Rows are points. The ring and each string are closed loops that go straight from each point to the next, and from the last back to the first. Before rounding, they use only three directions, however many columns there are. How many times does the string pass through the ring? Passing back the other way cancels.
(in the rows, 128 means zero)

Ring:
[[192  94 101]
 [181 136  98]
 [148 154  97]
 [111 145 100]
 [ 93 110 105]
 [104  76 106]
 [144  57 103]
 [170  64 101]]
String, 21 rows:
[[121 109 127]
 [102 111 129]
 [ 68 115 133]
 [ 73 109  86]
 [ 88 105  76]
 [121 104  88]
 [112 105 119]
 [110 104 137]
 [127 102  98]
 [115  96  84]
 [ 87  84  71]
 [ 72  78 101]
 [ 84  84 136]
 [111  95 140]
 [133 102 106]
 [117  95  73]
 [ 87  90  85]
 [ 63  91 113]
 [ 87 101 131]
 [113 106 119]
 [122 106 101]]
Times through: 1

Ring:
[[182 157 114 161  92 136 138 140 118]
 [129 214 118 151 109 122 143 147 114]
 [ 66 189 129 124 118 112 142 158 104]
 [ 47 129 138 109 114 112 136 163  98]
 [104  56 117 112  98 130 130 160 104]
 [150  66 107 130  91 138 130 153 111]]
String, 7 rows:
[[106 175  96 128 114 125 141 159 115]
 [ 85 199  89 122 123 121 144 164 115]
 [109 144 122 131 105 123 137 154 108]
 [ 83 168 151 134 108 113 139 150 101]
 [ 64 208 180 142 111 102 141 145  95]
 [ 93 194 172 148 105 109 140 142  99]
 [112 154 142 140 102 120 137 148 105]]
Times through: 0
String, 10 rows:
[[132 247 104 155 115 122 147 149 119]
 [130 233  79 144 119 127 147 156 123]
 [119 183  89 133 114 127 142 158 118]
 [114 158 127 138 105 122 138 151 108]
 [103 189  80 125 120 126 143 163 118]
 [ 79 241  82 125 130 118 148 165 118]
 [ 76 244 135 140 121 109 146 152 107]
 [ 93 221 162 150 109 109 143 143 102]
 [112 173 165 150  99 115 138 141 101]
 [121 238 160 164 105 112 144 137 106]]
Times through: 0

Ring (7 x 14):
[[201 141 179 108 133 157 133  83 138 122 156 138 106 118]
 [182 173 155 122 132 154 132  85 120 132 147 146 115 112]
 [ 96 187 132 145 136 130 132 102 100 130 132 162 118 106]
 [ 45 155 149 146 141 113 135 113 107 113 131 165 108 108]
 [ 45 118 164 137 145 109 136 116 123  99 137 158  99 114]
 [103  83 180 116 145 121 136 110 147  92 151 143  90 122]
 [181 100 191 103 138 146 135  91 153 105 160 134  95 123]]
String (7 x 14):
[[228 116 145 104 137 157 130  90 149 118 159 130 103 123]
 [231  95 234  85 134 163 138  75 165 105 172 125  93 127]
 [201 112 241  93 133 159 139  76 155 108 167 133  96 123]
 [240 131 214  94 130 169 136  71 150 120 167 130 103 122]
 [200 155 215 105 129 162 137  73 135 124 159 140 108 116]
 [156 146 181 118 135 145 135  89 129 119 150 146 107 115]
 [157 136 126 124 139 138 130 102 129 119 145 144 107 116]]
Times through: 1

Ring:
[[216 109 148 157 197 178 130 122 117 152 133 119 130 114]
 [197 123 169 133 187 166 137 120 125 157 112 108 150 125]
 [144 137 171 108 152 139 129 119 137 146  92  97 149 140]
 [ 92 143 156  96 116 116 117 118 145 128  82  92 132 151]
 [ 51 134 141  90  94  97 111 116 149 117  72  91 106 161]
 [ 49 111 136  96 104  95 120 114 145 124  67  96  83 164]
 [ 75  97 133 111 126 108 125 114 137 132  77 103  76 157]
 [131  89 124 140 156 138 125 117 125 136 106 115  77 137]
 [192  95 124 165 184 169 122 122 115 140 135 124  97 117]]
String:
[[127 130 130 129 132 137 108 121 133 121 112 107 114 134]
 [126 159 133 123 114 138  95 125 139 109 119 102 139 131]
 [124 151 179  93 137 128 128 119 144 143  81  90 161 147]
 [116 135 208  72 153 119 154 113 147 168  51  82 164 161]
 [116 121 185  90 152 122 146 114 142 159  64  91 138 156]
 [119 127 133 124 131 132 111 120 135 124 106 105 111 138]
 [ 77 152 113 117  86 116  85 123 143  94 110 101 109 141]
 [ 43 152 119  99  71  98  89 120 150  94  90  94 104 154]
 [ 13 133 161  62  83  74 124 112 158 126  39  80 108 180]
 [ 51 113 176  70 120  90 144 110 150 150  39  84 110 175]
 [102 115 148 109 135 121 126 116 138 137  83 100 107 150]
 [ 88 126 112 127 107 120  98 121 137 106 108 107  89 141]
 [ 29 124 102 109  73  92  92 118 145  94  88 101  68 157]
 [ 12 117 120  91  75  80 106 114 150 107  65  94  68 169]
 [ 16 103 166  64 104  73 142 108 154 143  28  83  87 185]
 [ 60 105 176  75 130  94 148 109 147 154  40  87 105 174]
 [ 97 123 129 119 120 121 110 119 137 120  97 104 100 145]
 [ 76 135 112 120  95 115  93 121 140 101 105 104  93 144]
 [ 32 155 102 106  56  95  76 122 150  80  98  97  94 152]
 [ 29 151 158  68  79  84 113 115 158 118  55  81 125 171]
 [ 67 136 199  58 124  95 147 111 155 156  36  77 147 174]
 [114 122 174  96 147 122 139 115 141 151  71  93 131 153]
 [124 121 158 111 146 130 130 117 136 143  88 100 123 145]]
Times through: 4
String (21 x 14):
[[209  85 110 182 193 180 119 123 108 138 150 132  84 108]
 [179  75 144 149 197 158 145 116 117 161 108 119  90 130]
 [144  84 156 125 179 139 148 114 126 161  86 109  96 144]
 [127 100 139 127 153 134 128 117 130 140  96 109  95 141]
 [114 112 110 140 128 133 104 121 129 115 116 114  83 135]
 [ 76 105  90 138 104 117  94 120 132 100 112 114  56 141]
 [ 94 121  90 144 104 127  87 123 132  95 125 115  73 133]
 [119 118 128 129 134 133 112 120 132 124 107 108 100 138]
 [102 102 160 103 147 118 140 113 137 150  71  98 103 156]
 [ 57  80 182  73 146  90 164 106 144 169  28  88  88 180]
 [ 50  78 152  90 131  91 146 108 141 150  46  96  66 173]
 [ 72  85 115 123 124 109 120 114 133 125  85 109  54 153]
 [116 110  92 153 123 137  93 122 126 104 130 119  71 129]
 [131 117  97 155 128 144  93 124 125 105 135 119  83 124]
 [153 108  83 175 140 157  90 125 118 104 153 128  72 114]
 [203  84  97 189 185 179 111 124 107 129 157 135  74 106]
 [229  73 138 173 222 184 143 120 107 164 134 129  97 113]
 [197  82 172 136 213 163 159 115 119 178  98 112 118 132]
 [153 107 147 132 166 146 130 118 127 145 105 110 111 134]
 [158 115 115 154 151 155 106 123 123 121 133 118 100 122]
 [191 111  86 188 160 176  91 128 112 109 168 133  86 103]]
Times through: 1

Ring:
[[169 173 146 142 117 125 133 108 127 106 119 134 135 134]
 [127 209 139 148 111 146 142 104 111 142 129 122 127 127]
 [ 93 186 130 138 112 153 135 117 120 149 135 120 119 111]
 [ 89 105 130 116 119 136 114 143 155 114 133 135 114  94]
 [130  66 131 109 127 115 104 147 171  78 124 146 123 102]
 [171  92 136 120 127 109 110 132 160  71 116 146 134 121]]
String:
[[ 89 249 135 155 105 167 152  98  94 177 137 110 120 121]
 [ 95 205 173 142 100 144 146 114 120 144 134 134 112 108]
 [110 168 145 135 112 140 133 120 130 129 130 131 120 112]
 [109 156  98 133 125 151 122 120 126 137 131 114 128 118]
 [ 81 154  90 130 124 161 121 125 126 151 137 109 122 108]
 [114 136 125 127 120 137 121 128 140 118 129 129 123 111]
 [103 141 153 127 111 133 127 131 144 117 131 139 115 102]
 [ 60 120 160 116 107 138 123 147 155 124 139 143 101  81]
 [ 68  88 115 110 122 142 108 151 160 119 137 131 111  86]
 [111  99  88 118 133 141 106 137 149 113 130 121 128 109]
 [121 130 127 126 121 134 120 129 143 112 128 132 124 111]
 [ 84 145 155 126 109 139 128 134 143 127 135 138 110  96]
 [ 63 164 145 129 107 152 132 131 133 147 140 129 107  94]
 [ 70 181 109 136 116 164 131 121 118 162 140 111 117 106]
 [112 161 103 134 124 150 124 118 125 136 131 115 128 119]
 [123 160  93 135 127 150 122 115 123 135 129 112 133 124]
 [102 220 107 149 116 165 140 102 100 167 135 105 127 126]]
Times through: 1
